Every row gives one point. Each copy is the shape, with its points in the same order, stretched, turned, moved and blurred by noise. Some copies are also mirrored. Which?
(in the rows, 128 means zero)

Shape, 6 rows:
[[194 121]
 [ 99 156]
 [ 53 110]
 [114 120]
 [109  97]
 [160 117]]
Copy 1 (6 x 2):
[[ 92 169]
 [175 121]
 [173  61]
 [139 110]
 [129  93]
 [109 140]]
Copy 1 is: mirrored
Copy 2 (6 x 2):
[[148 169]
 [117  97]
 [ 45 106]
 [ 96 127]
 [ 83 154]
 [124 151]]
Copy 2 is: mirrored
Copy 3 (6 x 2):
[[ 72 155]
 [164 146]
 [193  89]
 [142 122]
 [142 101]
 [102 138]]
Copy 3 is: mirrored
Copy 4 (6 x 2):
[[176 188]
 [143  86]
 [ 64  70]
 [116 127]
 [ 96 131]
 [149 158]]
Copy 4 is: mirrored

Shape (7 x 3):
[[ 98 124  88]
 [117 134 182]
 [130 193 122]
 [ 68  64 160]
 [157 154 159]
 [112 105 157]
 [118 133 111]]
Copy 1 (7 x 3):
[[138  80 117]
 [148 136 187]
 [ 89 142 130]
 [191  64 191]
 [138 166 150]
 [168 112 170]
 [138 107 128]]
Copy 1 is: only turned
Copy 2 (7 x 3):
[[102 132 151]
 [134  66 104]
 [107 138  77]
 [122  50 182]
 [148 101  87]
 [134  79 140]
 [118 121 133]]
Copy 2 is: mirrored
Copy 3, 7 rows:
[[ 99 138  83]
 [114 166 169]
 [ 33 134 154]
 [191 180  93]
 [ 86 126 184]
 [132 163 137]
 [ 95 118 115]]
Copy 3 is: mirrored

Shape:
[[173 120 184 132]
 [173 157  96 143]
 [117  82 102  90]
 [101  87 127 120]
 [ 99 170 173 121]
 [ 86 150  99  86]
 [170 158  98 145]
 [ 82  88 190 120]
 [107  86 150 132]
 [114  92 170 116]]
Copy 1 (10 x 4):
[[ 62 109 139 151]
 [119 180 102 143]
 [141  93  93  95]
 [149  87 127 113]
 [ 90 155 175 103]
 [144 155 124  71]
 [111 182 101 149]
 [123  77 168 101]
 [138  89 142 128]
 [115  85 150 117]]
Copy 1 is: mirrored
Copy 2 (10 x 4):
[[175 117 141 131]
 [105 189  99 170]
 [101 136  59  79]
 [113  99  77  93]
 [114  94 165 133]
 [ 63 133 103 110]
 [104 180  92 175]
 [140  38 112  83]
 [129  81  84 106]
 [140  76  98  94]]
Copy 2 is: only turned
Copy 3 (10 x 4):
[[127 157 157  58]
 [168 166  95 101]
 [130  90 147 166]
 [ 98 110 153 167]
 [152 213 191 150]
 [178 152 159 206]
 [171 172  97  99]
 [ 83 133 203 156]
 [ 92 134 158 146]
 [106 128 179 136]]
Copy 3 is: mirrored

Shape:
[[142 119 136 145 114  86]
 [  7 119 100 100 110 130]
 [149 119  95 114 101 137]
 [145 189 116 121 154 154]
 [107 133 147  99 126 118]
 [110 138  96 139 133  75]
 [109 119  96 149  99 149]
 [145 141 112 126 102 136]
 [123 130  92 122  99 149]
 [125 127 196 114 120 140]
 [142 124 142 122 201 119]
 [147 130 205 115  99 145]]
Copy 1 (12 x 6):
[[124 143 125 173 101  84]
 [ 76 170  73  43 147 130]
 [117  91  99 157  88 133]
 [112  93 159 155 153 169]
 [109 130 145 110 109 115]
 [ 88 140 111 162 150  81]
 [131 135  77 140 116 145]
 [117 110 115 162  98 143]
 [114 113  91 140 107 150]
 [152 148 166 113  75 132]
 [161  96 164 138 159  93]
 [154 146 172 129  49 139]]
Copy 1 is: mirrored
Copy 2, 12 rows:
[[121 135 192 127 112 115]
 [ 86  18 163 170  94 156]
 [141 133 138 129  79 133]
 [ 82 159 104 147  98 102]
 [ 87 116 166 142 117 149]
 [108  97 167 112 100  87]
 [139 103 151 166  84 125]
 [118 150 151 144  74 127]
 [130 122 136 149  71 133]
 [ 83 152 190 176 140 171]
 [113 117 128 130 180 112]
 [ 83 180 203 180 127 180]]
Copy 2 is: only turned

Shape (15 x 9):
[[126 103 119 113 158  92 102 166 182]
 [ 87 142 133 132  82 192 160  88 114]
 [140 111 130 128 152 104 131 210 121]
 [122 136 156 157 160 141 127 180 159]
 [122 141 170 137 158 161 142 102  80]
 [158 142 160 104 142  84 119 170 119]
 [107 137 137 142 146 186 138  99  87]
 [135 158  90 205 121 113  68 143 135]
 [133 136  93 215 108  53 104 125 140]
 [119 140 179 128 147  91 108 190 127]
 [134 202  82 183  80  82  67 130 169]
 [145 124 146 111 116 193 130 111  92]
 [ 94 133 147 120 153 159 119 102  86]
 [169 143 145 113 175  94 152 162 153]
 [133 116 185 141 114 179 119  93 110]]
Copy 1:
[[107  93 159 107 124  88 121 171 134]
 [137 156 118 141 138 187  95  38 124]
 [146  60 157  88 132 101 154 146 111]
 [133 108 197 100 165 143 130 128 122]
 [181 126 108 133 186 151 104  97  94]
 [172  88 144 134 139  74 117 148 122]
 [149 133  97 120 171 187 105  93 118]
 [ 85  98 186 174 119 163 180 176 172]
 [ 75 133 179 190 121 104 214 172 141]
 [164  73 176 136 138  83 126 152  86]
 [100 137 188 219  84 143 168 180 203]
 [150 105 103 136 168 166  83  65 148]
 [159 117  91 130 155 161  89 110  97]
 [174 120 159  99 160  76 133 163 144]
 [141 116 135 171 187 150  83  60 110]]
Copy 1 is: only turned
Copy 2, 15 rows:
[[140 144 164  92 122  79  81 175 142]
 [ 94 123 106 114 135 190 147  81  85]
 [156  91 176  87 159 124 125 212 164]
 [141 102 148  85 166 138  62 163 163]
 [125  77 152 156 181 176 126  94 121]
 [157 133 169 137 167 129 132 196 155]
 [124  71 130 132 162 169 133  82  98]
 [163  84  72 172 113 112  82 191 132]
 [109 104  82 205 101  97  97 204 168]
 [136 121 177 125 178 142  83 215 146]
 [155 155  32 182 107  95  93 207 123]
 [158  99 148 121 137 193 147  87 109]
 [119  88 149 145 170 157 126 105  80]
 [150 124 158 109 175  95 116 153 188]
 [129 107 157 156 131 207  99  83 117]]
Copy 2 is: only turned

Shape (15 x 11):
[[161 117 118  71  95 137 158 137 134 119  98]
 [172 127 106 129  77 165 139 156  80  85 200]
 [ 88 127  75 177  93  96 134 110 115 119 113]
 [136 100 172  98  92 119 125 158 203  99 160]
 [105 203  52 167 116 143 133 108 132 120 108]
 [116 137 109  49 106 111 181 136 145 135 179]
 [115 158 182 106  76 110 193 108 146 126 127]
 [125 141 175  47 118  78 139 123 125 143 115]
 [188 141 110 151  97 111 166 209 131 117 206]
 [195 119  94 117 143 117 207 135 115  85 198]
 [176 144 139  63 129 104 152 121 112 110 141]
 [144  93 149  80 155 156 158 157 121 157 148]
 [116 155  56 163 103 129  97  57 122 163 120]
 [ 85 176  68 187 127 152  94  96 110  96 131]
 [ 79 149  62 169 100 119 118 133 125 100 125]]
Copy 1, 15 rows:
[[148  98 130 105 139 107 172 119 145 138 113]
 [116 133 191 123  43 163 160  73 146  80 160]
 [ 90 148 113 154  84  67 129 114  80 103 128]
 [161 119 171 131 114 108  95 181 165 129 102]
 [ 68 176  91 121 104  87 121  87 109  82 165]
 [112  66 141 100 115  98 121 137 156 137 200]
 [132 145 158  96 128  76 161 166 123 184 151]
 [113  93 150 122 167  73 135 114 135 206 121]
 [133 145 157 170  42 121 151 112 183 114 203]
 [195 107 149 130  60 130 145  92 135 111 221]
 [149 102 156 110 128 103 138  77 143 169 147]
 [141  90 130 144 139 184 155 143 132 156 151]
 [ 64 156  68 106  61 102  98  85  92 132 129]
 [ 61 183 124 138  91 122  92  77  77  60 136]
 [ 73 150 125 152  97  79 112 105  98  62 137]]
Copy 1 is: mirrored
Copy 2, 15 rows:
[[179 144 113 127 150 109 160 103 186 114 160]
 [125  64 169 106 103 177 141 139 177  83 209]
 [ 83  87 109 124 117 121 119 100 105 118 143]
 [159  96 174 123 159  41 110 157 175 136 172]
 [ 61 145  84 143 123 147 117 129 154  82 135]
 [131  97 121  93 220 107 150 137 182 141 165]
 [109 150 167 112 161  99 151  85 167 142 186]
 [172 172 151 107 188 101 162 137 130 163 133]
 [132  81 138  93 129 134  75 165 195 134 234]
 [166  66 141 110 184 173  81  90 176  95 235]
 [191 154 143 118 178 150 152 120 155 115 180]
 [178 108 154 123 174 135 137 121 179 169 119]
 [ 78 104  90 180 145 149 154 137  90 137 127]
 [ 64 112 131 154 104 171 102 134 117  67 116]
 [ 69  93 105 120 109 117 111 126 133  91 125]]
Copy 2 is: mirrored

Shape:
[[146 115 139 141 131 106 107 106  99 111 127 151]
 [117 179 113 106 150 110  70 138 114 115 137 136]
 [125 133 116  87 130 145 112 156 173 120 125 149]
 [152 213 105 129 122 109 156 213 141 222 138 142]
 [125 179 129  95 112 115 141 109 111 149 126 140]
 [140 115 119  73  89 120 150 145 110 119 151 133]
 [127 123 146 131  94 111 136 105 163 135 157 108]
 [127 115 129 137 111 152 138 108  96 133 159 128]
 [164 133 118 104 145 140 155 117 112 110 130 129]
 [134 124 183 130 122 117 153 108  95 147 142 122]
 [135 116 145 111 121 113 113 106 116 110 197 140]
 [136 115 150 136 151 178 154 109 137 134 136 107]
 [167 150 115 123 121 176 144 104 109 112 137 139]
 [141 116 125 114 141 106 141 110 102 112 136 115]
 [125 120 107 143 149 144 160 107 104 112 132 139]
 [134 122 128 136 146 123  91 109 135 188 151 119]
 [136 134 121 133 108 128 105 118 102 105 141 106]]
Copy 1, 17 rows:
[[142 117 115 146 104 119 136 116  76 132 121 137]
 [180  78 100  82 158  99 124 122 117 114 120 128]
 [108  72 141 102 164 126 125 112 154 111 141 110]
 [140 134 144  42 180 184  58 132 181 217 109 138]
 [159 152 143 100 160 143 114  79 120 136 142  98]
 [121 139 135 101 158 176 186  92 123 129 149 112]
 [161 142 140 168 120 141 132  97 173 145 146 112]
 [126 156 106 151 133 134 156 112 113 141 100  87]
 [117 134 134 134 177 152 130 112  86 111 137 117]
 [151 179 116 166 115 131 139 120  94 181 148  93]
 [152 120  64 153 140 142 153  91 120 140 149 111]
 [111 146 134 189 161 118 117 137 120 143 120  75]
 [121 134 127 142 167 174 108 110  86 104 100  80]
 [141 146 129 140 150 121 160 117 100 123 137 141]
 [102 156 113 147 150 109 127 119 103 105 110 117]
 [159 104 131 162 145 100 118  96 143 184  86 128]
 [169 127 126 132 132 132 160 130 113 114 104 116]]
Copy 1 is: only turned
Copy 2:
[[146 100 123 163 140 131 140 109 125 143 135 131]
 [170 152 122 142 167 115 132 138 112 117 138 196]
 [134 146 109  98 124 125 114 157 101 138 100 172]
 [163 211 205 130  98  69 135 171  89 144  73 135]
 [164 161 156 121 134 145 109 121  96 104 118 127]
 [133 119 123 115  82 151 146 143  78 102 146 127]
 [138 105 118 127 131 104 115 126 120  89 105  90]
 [ 99 128 125 144 107 133 118 127 129 106 159 108]
 [161 152 109 137 105 166 124 153 127 138 144 117]
 [133 112 158 139 153 152 139 145 127 121 136  75]
 [144  76 128 141 117 113 115 141 113  99 170 135]
 [119 147 105 121 139 149 100 160 157 134 135  84]
 [138 159 112 163  98 160  90 144 136 126 140 125]
 [156 130 113 126 131 143 147 133 126 131 157 108]
 [129 138 123 133 103 146 124 122 160 147 152 117]
 [134 134 128 135 172  76  94 139 103 143 134 110]
 [136 141 100 160 133 124 145 129 114 103 144 138]]
Copy 2 is: only turned
Copy 3:
[[123  89 152 137 123 105 134 120 153 102 136 132]
 [168 124 131 160 121 103 119  88 120  76 120 116]
 [149 146 129 135  98 138  93 147 126 110  92 123]
 [191 145  67  99  99  99  88  91  82 190 123 164]
 [164 129 108 112 126  87 157 136 127 129  98 120]
 [141 116 127 141 128 107 127 191  95 135 100 115]
 [123 118 126 119 130 115 118 136 144 160 128  66]
 [141 103 141 162 150 125 154 157 152 153 126 117]
 [143 132 166 116 138 114 152 150 119 125 115 155]
 [ 92 116 144 135 128  78 162 131 150 163 127 127]
 [137 111 165 170 115  87 128 158 161 126 142  90]
 [112 144 170 136 146 137 152 131 164 167 112 130]
 [167 106 168 123 128 143 164 151 135 140 104 144]
 [125 124 152 128 159  93 145 142 125 108 134 134]
 [142 126 145 134 152 134 167 150 145 120 144 143]
 [141 125 127 142 153  89  86  99 186 148 118 123]
 [140  95 146 156 146 126 141 116 118 121 124 103]]
Copy 3 is: mirrored
Copy 4, 17 rows:
[[121 151 155 149 107 137 112 139 131 153 144 116]
 [ 92 131 101 104 111 124 136 146 143 214 125 141]
 [ 96 157  96  85 122 137 152 143 120 123 131 142]
 [137   7 124 114 143 143 218 132 117 157 172 181]
 [126  91 140 115 110  94 167 131  98 160 118 132]
 [ 58 118 150 113 114 106 120 141  89  98 133 123]
 [141  94 147 109 153 100 120 150 135  84 140 125]
 [124 100 142 140 137 120  99 120 101 100 120 137]
 [111 129 114 138 113 142 135 121 109 123 131  97]
 [154  95 177 124 158 123 131 128  90 133 133 109]
 [108 120 153  85 126 113  70 140 117 124 150 114]
 [164 115 114 122 169 151 129 110 107  93 112 111]
 [134 110 103 145 100 146 133 133 107 118 105 119]
 [104 129 141 142 127 122 116 123 125 129 142  97]
 [136 142 113 157 130 129 114 108 104 107 145 122]
 [134  77 164 113 140 134 123 106 175 141 130 140]
 [105 111 124 150 125 124 112 150 133 133 111 128]]
Copy 4 is: mirrored

Shape:
[[166  92  91 155 150 131 180 101 124 126 134 124]
 [138 109 142 176 155 149 107 143 112 131 140 141]
 [156 189 147  80 158 148 172  94 121 152 135  90]
 [ 95  96  99 178 169 170 118 163 118 100  44 118]
 [104 108 149 108 164 143 170 146 127 158 115 111]
 [127 179 150 139 171 107 118  92 195 120 104 119]
 [ 61 122 136 151   7 155 107 115 121 114 133 125]
 [160 103  96 165 163 158 123 122 152 155 149 155]
 [159 117 116 137 167 109 106 131 128 143  83 135]
 [150 210  66 128 142 116 141 120 114 134 151 165]
 [107 103 151 181 113 112 108 127 119  55 135 131]
 [138 111 123 178 128 121 118 168 128 149 139 141]
 [157 144 141 135  38 151 202 125 150 141  84 131]
 [152 117 117 135 133 141 172  88 113 115 133 180]
 [162 101 137  96 125 142 119 151 188  87  89 130]]
Copy 1, 15 rows:
[[ 80 191 182 126  97 101 149 159 109 108 104  78]
 [108 127 145 104 127  87 107  91 130 125 102 104]
 [ 68 158 108  88  85  96  90 188 178  88  96 160]
 [142 170 177 179 166 120  65 102 126 161 109 130]
 [ 85 146 142  92 151 127 101 128 118 154  88 154]
 [108 163 145  87 112 139  49 129 234  80 122 123]
 [ 66  87  93 230 160 146 156  92 176 179 183 149]
 [101 161 199 102  94  81 129 123 142 142 110  77]
 [149 122 168 119 112 104 115 135 155 104  81 105]
 [ 91 110 128 122  88  94  94 197 177 121 115  56]
 [125 146 105 142 142 126 125  75 138 103 149  97]
 [109  88 168 124 117 118 127 106 121 132 107  90]
 [ 71 110 161 181 150  98 160 200 175  93 175 174]
 [ 86 175 142 107 139  59 149 162 137 107 117  85]
 [183 137 153 119 123  99 147 152 144  95 174 151]]
Copy 1 is: only turned
Copy 2 (15 x 12):
[[159 117 123 113 141 124 167  72 158 144 102 129]
 [155 123 107 148 128 140 113 148 172 144 122 147]
 [ 83 156  86 157 164 161 186 108  86 174 120  75]
 [141  98 148 147 180 112 102 126 227  72 101 155]
 [118 140  69 147 168 143 164 129 139 110 138 160]
 [ 94 138 137 154 146 146 160 110 130 141 213  75]
 [ 94  77 117 100  98 206  91 117  95  59 126 146]
 [162  90 125 119 124 113 166 124 199 158 121 138]
 [125 109 149 138 178 122 118 118 151 146 151 141]
 [120 133 158  68 170 150 169 155 117 176 110  52]
 [151 127 137 143 110 138  87 127 132  96 152 115]
 [136 133 107 120 126 137 117 143 169 134 136 162]
 [ 84 130 168 136 128 203 165  64 103  98 107 180]
 [166  93 165 128 155 152 167 105 127 127 112 124]
 [102 109 175 164 121  77 157 103 129 109 151 143]]
Copy 2 is: only turned
Copy 3, 15 rows:
[[ 69 157 153  84 141 142 138  97 107 134  92 127]
 [128 133 173 162 133 135 115 110 125 112  91  97]
 [145 102 101  76 101 192 156 123  84 117 118 160]
 [110 128 170 197 100 175 109 117 193 199  88 122]
 [140 113 166 119 108 163 163 108 163 132 127 104]
 [124 158 128 144  55 136 196 141  56 167 110 146]
 [123  64 170 105 114 127  32 185 216 139 187  96]
 [ 84 156 141 148 120  98 151 110 118 106  67 127]
 [129 141 121 160 131 122 161  87  99 178  87 131]
 [149 153  94  94 126 132 124 126  71  99  97 218]
 [124 154 208 141 141 151  88 165 104 157 135  79]
 [123 142 167 152 142 111 112  92 122 100 137 112]
 [109 128  94  30 119 163  74 110 157 127 200  93]
 [119 161 138  65 134 136 119 125 126 139  74 114]
 [112 175 117 158 143 146 170 177 124 168 151  86]]
Copy 3 is: mirrored
Copy 4:
[[148 144 139 127 151 115  70 129  77 152 121 115]
 [ 55 106 145 167 126 118  91 113 124 166 146 149]
 [175 165 142 175 161  85 133  46 152 180  77 124]
 [ 82 169  95 158  81 176  88 147 103 181 214 100]
 [142 148 154 185 140 146  98 133 158 192 120 110]
 [120 200 140 124 167 142 133  72 186 119 113 132]
 [166  74 107 128  71  87 168 165 150  65 174 175]
 [ 86 124 157 153 192 133  88 118  94 139 154 117]
 [102 136 124 124 158 161 100  92 120 180 161 137]
 [145 149 166 110 194  32 159 104 157 139 159 146]
 [ 80 108 119 111  81 102 112 146 158 124 143 129]
 [ 98  88 153 150 136 113  81 141 150 148 178 161]
 [235 111 170 130 104  86  94  79 134  87 171 142]
 [136 120 179 123 146 104 127 102 100 139 112  94]
 [131 116 103  94 175 179  72  84 153 135 173  49]]
Copy 4 is: only turned

Shape (18 x 12):
[[109 152 164 155 120 132 119  96 141 162 137 132]
 [169 107 145 156 138 153 108 124 125 110 163 143]
 [160  88  98 165 112 154 162 147 155 111  83 103]
 [118 112  87 125 141 134 117 162 147  96 168 144]
 [158 170 113 119 176 114 127  91 159 133 126 150]
 [100 127 152 118 147 145  94 134 119  91 139 149]
 [176 175 132 171 152 123 115 171 138 131 109 121]
 [136 161 114 115 131 165  95 138  93 145 164 159]
 [158 113  89 147 108  99  89  96 158 168 116 140]
 [ 99 132 165  93  91 169 115 165  79 168  89 126]
 [167 111 152 119 111 135  95 152 159 106 133 135]
 [132 122 106 172 103 125 163 153 110 108 113 152]
 [132 118 161 109 108  95 158  98 160 109 118 115]
 [153 136  83 160 100 138 148 131 142 158 114 132]
 [133 178  85 100 129 130 131 104 137  96  97  87]
 [156 128  94 170 100 174 108 157 153  97  86 123]
 [122 159 148 164 135 174 122  88 156 152 158 156]
 [160 138 128  97 135 157  92 139  77 168 138 100]]
Copy 1:
[[136 135 132 138 133 150 135 101 161 118  65 107]
 [ 92 157 144 140 147 112 123 123 201  95 150 128]
 [116 173 108  89 153  91  65 119 132 154 180 148]
 [121 149  95 123 126 138 129 164 158  78 191 131]
 [136 118  89 183 139 154 145 127 192 155 121 122]
 [ 96 120 119 149 132 152 124 181 146 100 108 144]
 [122 207 104 192 132 123 112 128 159 150 137 133]
 [ 96 170 102 140 124 142 196 155 179 112 101 130]
 [133 170 145  98 183 183 117 112 162 156 163  87]
 [109 167 138 107 142 111 160 187  84 157  57 141]
 [113 154 129 147 195 101 119 151 150 103 170 127]
 [ 99 166  83 114 101  98  88 154 140 139 135  91]
 [135  85 125 146 146 104 101 126 108 140 129  89]
 [130 181  91  98 137 121 127 105 156 148 143 104]
 [106 121  76 155 126 167 130 118  90 179 130 149]
 [ 95 196  82 106 178 127  87 127 144 135 159 157]
 [126 132  95 136 141 138 159  90 223  86  66 130]
 [100 188 172 140 137 141 184 140 131 157 120 151]]
Copy 1 is: only turned
Copy 2 (18 x 12):
[[120 111 169 145 153  76 134 141 141 133 125 152]
 [103 175 144 143 145 151 102  93 116 125  95 154]
 [160 134  85 153  75 120 129  58 153 181 135 157]
 [133 129  97 146 107 150  89 131 126  57 119 150]
 [ 92 133 172 145  61  73 118 142  74  87 150 125]
 [133 134 162 132 164 161  75 153 137 102 119 120]
 [102 127 137 117  98  64 131  79 112 119 136  87]
 [101 163 139 150 185 113 118 152  99  76 147 108]
 [104 103 128 133 123  74  96  75  66 138 158 199]
 [149 129 149 137 249 126 173 123 156 156 183  76]
 [146 157 178 130 148 161 109  56 117 112 144 152]
 [104 138  66 112 117  88 129 110 163 153 136 144]
 [147 131 160 111 108 136 158 107 127 140 153 169]
 [114 132  81 140 111  56 140  94 119 134 158 158]
 [184 158 111 136  64  83 129 147  52 119 171 115]
 [166 156 103 140  96 102  66  79 138 144 138 148]
 [ 98 146 168 174 138  78 106 165 152 103 101 159]
 [124 151 147 139 198 134 179 109  51 129 137  87]]
Copy 2 is: only turned
